Each point is reached from the start by the listed moves, each made once or not at all, plus a little noise. Is the number of moves made odd or even? Then give how often each move was made.

Moves:
(1): [  4 -48   0]
(2): [ 62   2 -18]
Start: [  2 -13  13]
Points:
[ 65 -10  -7] => odd (0, 1)
[  7 -61  12] => odd (1, 0)
[ 64 -57  -4] => even (1, 1)

Moves:
(1): [ 42 -18 -12  -3  -9  16   3   2  -6   6   0]
(2): [ 27  33 -36   8  -6  -1 -20  -6 -19  30  -3]
(3): [ 16  12  19   7  -7  16  15 -18  11 -16 -20]
(4): [  7 -29 -14  23   2 -25  11  12   8 -20  -6]
(5): [ 10  12   0 -52  55   2  24  25   8 -16  -6]
(6): [ -4   3  15  36  13  20 -17  34  -9   5   0]
(7): [-11  37 -36   5  -3  40  46  12 -31 -25  15]
(8): [ 20   7  -2 -17 -28 -20  24  49   5   7  27]
(9): [-16  15   1   2 -19  34  -3   1  43   5   2]
Start: [-27  17 -13   9  15  12   4  -7  11 -11  18]
Points:
[ 49  30 -63  45 -25  55  10 -16  48  -3  -7] => odd (1, 1, 1, 1, 0, 0, 0, 0, 1)
[  5  95 -71  39  -8  44  36  82 -45  14  55] => even (0, 1, 0, 0, 0, 1, 1, 1, 0)
[ 94  37 -60 -22  25  -2  66  56  23 -24   8] => even (1, 1, 1, 1, 1, 0, 0, 1, 0)

Moves:
(1): [ 27 -12   4   6   6  -5  -6  14   8   9  -1   0  15  -1  -2  -6  -5   5
  12   3   6  -1]
(2): [ 12  31  -7   0 -24   6  10   7 -15  -5  -7  -1   6  -8  -3  -4  16 -21
  11  -6 -10   5]
(3): [  5 -25  27  -1  -6   0   2 -11 -15  -9   3   6  -9  -6  -9 -18   8  -1
   0   3 -10  -6]
(4): [ -1   1  -3  30   3  -3   2   1  -3   8  -8  16  -4 -16  -8   0  -2   0
  10   5  -2  -6]
(5): [  1  20   0   1  34  16   7 -15  -2 -11  21  -1  19  -9   3  -4  10   6
   3  11  -9   4]
(6): [  1 -11  -3  10  -5  26  -8 -11  -2  14  -6   0   5   6   6   9  11  13
  -6  -2   8   3]
(7): [  1  -2   0  -4   7   2  20   5  -9   3  16  -1  -5   5   8   2  -6 -11
 -12  -6   9   9]
(8): [ -4 -11   4  -4  12   1 -11  20  -5   1 -19   7   6   0  -5  -3  15   2
  -1   1  18  11]
(9): [ -6  -1  11   8  -7  -1   5   5  31   4  -1  -4  -1 -10   4  -6   6  -4
  -9  -1  10   4]
(10): [  2   9  -2 -23  -7   0  -4  -4 -16  27  -7  -7   7  -9  -2   3 -16   2
  -9  12  -4   4]
(11): [-13   0  -1   9  -6  -8 -30  22  -2   1  27   9 -19   4   3  -9   6   1
 -10  10   0  -6]
(12): [ 13  -7  -1  -5  -9  -8  -1   0  15  -6  -1  26   8 -10  -8  14  10  -3
   3  -4   1  18]
(13): [-16 -15   0   0 -12  -3   2   0   0   8  12  -5  17  -4  22   8   0   6
   6   4  -2   2]
(14): [-3  8 15 -3  5 -9  5  6  1 14  1  6  1 17 -2  0  9  0  3  5 -5  5]
(15): [ 11   6   4  -3   3 -11   1  -2  -8  -1  -2  -6  -9  -8  17   9   4  -1
  -3  -1 -14  10]
(16): [ -7   2   3   6   5   0   7   8   0  -1   8  -9   3  -2 -18  21  11   3
  -1   3 -10   3]
(17): [ 12   7 -18  -5  -3 -16  16 -13   0  19   5  -8   4   4   6  -8  33  -1
  -1   8   7  -9]
(18): [-15  -1  -6  -7 -10  -2   9   8   4  -8   9  -6   7   2   2 -11  -3  40
  -8  -5 -16   8]
(19): [ -7   5   8 -22   3   5   1   4   0   3  14  -3 -17 -11   0   1  10  10
  26  -8   5  10]
(20): [ 2 -1 -2 -3 -6  6 13  5  4 -4 -2 -4 -9  7 -1  1 -7 -4  9 30  1  5]
Start: [ 16  13  -8  -1   9   5   6 -14 -11 -38 -15 -10  11   1   5  -6   0   5
  -2 -21  -2  -7]
Points:
[ 22  49 -23 -24 -26  -8  74   7  18 -30  28 -18  21 -29  -1   2  79  14
   8 -43  -8  44] => even (0, 1, 0, 0, 0, 0, 1, 0, 1, 0, 0, 1, 0, 0, 0, 1, 1, 1, 1, 0)
[ 41  35 -31 -29  30  -1  29 -24 -20   6  11 -36  65 -10  12 -33  22  53
  -2   5 -17   3] => odd (1, 0, 0, 0, 1, 0, 0, 0, 0, 1, 0, 0, 0, 0, 0, 0, 1, 1, 0, 0)
[ 39  49  -3  25  12  36  33   2   8 -40   4 -41  59 -28  13   8  51  49
  -4 -12 -39  32] => even (1, 1, 0, 0, 1, 1, 0, 0, 1, 0, 0, 0, 0, 0, 1, 1, 0, 1, 0, 0)
[ 19  22 -21 -22  -9 -25  27  63 -43  -9  43 -28  16 -13  32  -7  79  36
  17 -13  -6  33] => odd (1, 1, 0, 0, 0, 0, 1, 1, 0, 0, 1, 0, 1, 0, 1, 1, 1, 1, 1, 0)
[  8 -17  16 -27  -5 -14  35   8  18 -39   8   6  14 -34 -24 -19  95  53
  10 -22   2  31] => even (0, 0, 1, 0, 0, 0, 0, 1, 1, 0, 0, 1, 0, 0, 0, 1, 1, 1, 1, 0)
[ 73  16 -15 -30 -25  13  64 -29 -44  -4  20 -14  66 -30  37  -6  60  34
   2  32 -32  43] => odd (1, 1, 1, 0, 1, 1, 1, 0, 0, 1, 0, 1, 1, 0, 1, 0, 1, 1, 0, 1)
[ 16  13  12 -23 -43   5  54 -15 -10 -24   3 -28   7 -32  21 -25  66 -15
  38  16   1   3] => odd (0, 1, 1, 0, 0, 0, 0, 0, 1, 0, 0, 0, 1, 0, 0, 0, 1, 0, 1, 1)

Moves:
(1): [-12 -18  -1   7   3  -3   2   4   0  14  -2   9  -3  -1   6   3  15  -1
   0  -8   0   1  -2   6 -13]
(2): [ 16  16  -1  15 -10  -1   1 -28   0  22 -12  12  11  -8  -1  -5   2  -1
   1   6   6  16  -5   4  -4]
(3): [  0  -8  -6   1 -13  -2  12  16   1  -9  -5   3  -7  13  -3  -2   8  10
   9   5  -2  -2 -13   7   7]
(4): [ 4 -2  6 14 15 -3 -3 -5 -5  2 -5  8  7  8  6 -8  1 -1  9 -1 -5 12 10 -7
  8]
(5): [ 17   6   6   3  -5   7   2   1   9 -16  16  -5   3  -4  -2  -2  19   0
   6  18   6   5  -4 -25   2]
(6): [ 12  -1   5  -5  10 -10  11  -2  -5   2  -1  10  -8  -6   4   9 -13   4
  12  11   4  -8  -9   6 -14]
(7): [ 14  16  -3 -16   6 -11   5  11 -14  -9  -9  -3   4 -12 -16  20  10 -15
  17   8  -3   6   8  11  -9]
(8): [  0   5 -12   0   9  -3  -5  -1   6  -3 -10  -9   6  -3  -4  15   1  -4
  -2  -2  -5   5 -15   4   0]
(9): [ -7  -4  -4  -6  -7  -6   3   8  -1   5 -15  -9  16   0  -1   0  -6  -2
   4  10  -8   1  -2   3  -5]
(10): [ -2  -2  -2  -1  31  16   3  14  -1 -10  19   3  -4  15 -13   6   6 -12
  -5  15  -4 -13 -11  17   9]
(11): [  7  15  -2   1   2 -18 -12  -7  -6 -28 -11 -17  -2  12 -18  -2  -2 -11
   3   0  -6   7  -2  10  11]
(12): [  9  -3  24 -20  18  -1   6   4   2  -6  16  -8   1 -21  -4   5   6  17
   4   5  -5   4   1 -14  -4]
(13): [ 14  -1  -2   3   2 -23  -2  -9  -3   7  12   6 -12   3  16  10  -8   8
 -14   8  -1   8  14  19  -2]
(14): [  1 -13 -19  16  14   6   0  -7  -3  -2  -6  -3   9 -14  -1  -7 -10 -25
 -16   1  -8  10  -1  -2   4]
(15): [ 11   0 -10   5   0  -2   5   9 -14 -18  -9  -5 -11 -16  -7   9   7   9
 -12  23  15   2  24 -12   1]
(16): [ -6  -1   6 -12  -7  -8   2  -3   8   4  -2   1   3   4  -1  11  -8   1
  -4   5  -5  -6   2  -1   5]
(17): [  3  -1  -4   5  -7   8  10  -1  -3  -9  -1   4  -5  16   1  -3  -7   6
   5   5 -13  10 -10   5   0]
(18): [ -8  -7  -5   4 -10  -2  -6   0  -2   4   7   8  -9  -1  -4  -4   5   6
  10  -2   2   7  -3  -6   4]
(19): [  3  -6  -1   6   8   2   8  -8  -1  17   5 -12  21   2   0   7  -9   4
   4   3  13   1 -10 -12   8]
(20): [ 11  -1 -13   6  -1 -21 -20  -1   9   7  18   5   4   7  -7  -2  18  -4
  12 -29 -23  -8   4  -2  -7]
(21): [ 3  9  2 12  0 -5  3 -5 -6  2 -2 -3 -7 -4  1  5  0 -3 -9 11 -6  5 -5 -5
  1]
(22): [ -6   8   2 -23   4   2  -4   0  -8  -2   7   2   1   3   6  -4  18   3
  -3  -9  -9 -10   4  -5  -7]
(23): [  1  -1  -3  -8  15   1   2   1   3   2  -5 -13 -20   6  -9  -4   7   0
  21  -4 -15  16  -6  11   5]
(24): [-11  14  -6  12 -16  -4   5 -17   5   1  14  -2  13   2   8  -8   5  12
  17  -5 -13  -7  -8 -13  14]
Start: [-17   2 -10  -9 -10  -7   2  -9  12   1  -3  -2  19  11  -7 -15 -13   1
  -6 -15 -12   3   1 -10  -7]
Points:
[ 47  29 -38 -21  39 -89  -5 -27   1 -50  34 -20   7   5 -35   0  52   0
  80 -12 -95  48 -18 -16   6] => odd (0, 0, 1, 1, 1, 1, 1, 1, 0, 0, 1, 1, 1, 1, 0, 0, 0, 1, 0, 1, 0, 1, 1, 1)
[ 31   4 -47  13  67 -11  20   1  -8 -74 -31 -39  10  26 -51  -2  -9 -35
  19  61 -52  51 -25   0  14] => odd (0, 0, 0, 1, 1, 1, 0, 1, 1, 1, 1, 0, 0, 1, 1, 0, 1, 0, 0, 0, 0, 0, 1, 0)
[ 11  18 -16   0 -26 -46  32 -33  22 -16 -17 -44  69  -8 -36  16  24  34
  24  44 -17  30 -34 -53  16] => even (1, 1, 1, 0, 1, 0, 0, 1, 1, 0, 1, 1, 0, 0, 1, 1, 0, 0, 1, 0, 0, 0, 0, 1)

Moves:
(1): [ 11   1 -19 -10  -3  13  -1  12  -6  -5  19  -7   8  -9  -1  -1   2  -5
   3  18   8  -3  -6  -1]
(2): [  9  -2  26 -10  -9   9 -12  -3   0  14   2  13 -21   6   1 -10  20  -1
  -5   7  -3   6  -6  15]
(3): [  9   3  -8 -13  19  -1 -10   0   6   4   5 -14  22  17  -3  -2   6   4
   4   0  17 -14   2   7]
(4): [ 11   9  -6  -3 -17  -6  -4  -2  -1  -4 -16   3   4  -2  -8  23 -20   4
  19  17  -4  10  -3 -14]
(5): [  4 -13 -13  -5   7  -1   7  -3  -8  -7 -16   2   5  -3   5  -7   1  -3
  14  -2 -13  -5  -4 -10]
(6): [  8   3  -4   9  -5  13  11 -10 -11   3  -4 -18 -14 -11 -17  -1   3  -1
  14  -8  -9   3  17  -6]
(7): [ 19  -8   9   5   2 -12  -2   5   3   3  16   2   3  -3   1  -4  -7   1
  -5  -5   3  15   5  -3]
(8): [-13   8  22  10   0   9   1  -9  -2 -13  -7   1   3  -2  -1  -9  -1  -4
   3   1   2   8   2  -4]
(9): [  0  15  -7 -14  -5   4  12  16  10   3  -6  -6   4  -1  -7   0 -13  -1
  14 -23  10   0   1  -2]
(10): [  8  -3   4  -2 -15  11  -4  -2   1  19  -1   8   6   2  -2   5 -13  -3
   2  -8   4   0  -4   3]
(11): [ -3  -1   3 -10  12   1   0  -6   5   5   3   8 -17  24  13  -5 -14  -8
  15  -6  -5  -1 -16  21]
(12): [ -5  -8   7  -9  12  -6   7  15 -18   1  27  -5  13   6  -3   2  -2  -2
 -10   5  -2   9 -10  -7]
(13): [  7  -6   8 -13  15  -6  -8   9  29  14  -8  -8  -1  -5  -5   8  -8   2
  -3   8  21  -6 -10  11]
(14): [-14  -1  -1   5  -3   6   4   9   7  -7   0  -7  -2   7   7  -8   0  -1
  10   4  -7  -4   7 -14]
(15): [  1  -2  -3   4 -12   8   4   4  -1  -4   5   1   8  -2  -2   5  -2   1
  -2  -3  -9  17   7   5]
(16): [-17 -15  -3 -26  19 -14 -22 -16  -6  -7 -13  -3   1  -6  -9 -17   7  -4
  -1   5   7  -3   1   8]
(17): [-15   1 -11  -6   7  -1  -8 -12 -13   7 -12   5   9   1   1  -1  -6   5
   3   6 -17  14 -16  -8]
(18): [ -9  11   2  -4  -3  18 -10 -12  -6  11  -7   3  -1   3  -3   3  -1 -20
  -3  -5  -1   3  20   6]
(19): [  6   4   0  -5 -18   0   0  -6   9   8  -5   2   3   6  -6   4   5  -8
 -12  17  -2   3  -5  -3]
(20): [ -8   3  15  16 -10  -3  14  -2 -10   5   0  10 -10  -5  25 -11  20  -5
   8  -1   2  -8  13  17]
(21): [  6   6 -23 -20  -1   5  10  21   2  20 -14  17   6  23 -19  -4 -26  -1
   9  24   9   7 -13   6]
(22): [  3  -1   0 -17  11  14  17  -5  -2  -2  14   3   2 -11  -5  -3   2   1
  10  -5 -18 -17  20   2]
(23): [ 24  -7   1 -12  -4  -7   3  17   9   0   1 -16  -5  -4  20  -4  -3  13
 -17  25  15 -13  -5   4]
(24): [  5 -11  -8 -10   7  -3  11  -8  -2  -7  -5   7  -6   1   2  -4  10   8
  10   5   9  -7  -1  -9]
Start: [  1  18   4  -7 -12  -3  13   9   7  26  11  20 -14   5  10   2  -7   0
  -9  15 -10  10   9  -5]
Points:
[ 14  31  44 -63 -35  28  12  16  25  95 -17  50   1  65  -7  -1 -18 -27
  25  88  36  21   0  10] => odd (0, 1, 1, 1, 0, 0, 0, 1, 0, 1, 0, 1, 1, 1, 0, 0, 0, 1, 1, 1, 1, 0, 0, 1)
[ 16  20 -31 -72  -2  52  43   3 -15  71   3  32 -24  47  10 -50   6 -23
  63  69 -45  -8   4  20] => even (1, 1, 1, 0, 1, 1, 0, 0, 0, 0, 1, 0, 0, 1, 0, 0, 1, 0, 1, 1, 1, 1, 0, 0)
[-10  -6   7 -49  15  26   6 -13  19  29  -3  -1 -35   6  -3 -31 -18 -19
  46  35  21  -1  -1   5] => odd (1, 0, 0, 0, 0, 1, 0, 1, 0, 1, 1, 0, 1, 1, 0, 1, 0, 0, 0, 0, 0, 0, 0, 1)
[ 45 -43  48 -83  45  -7  27   1   0  27  18  -4 -34 -25  -1 -46  15   9
   0  51  -1  -1  20  -4] => odd (0, 1, 0, 0, 1, 1, 1, 1, 0, 0, 0, 1, 1, 0, 0, 1, 0, 0, 0, 0, 0, 1, 1, 1)
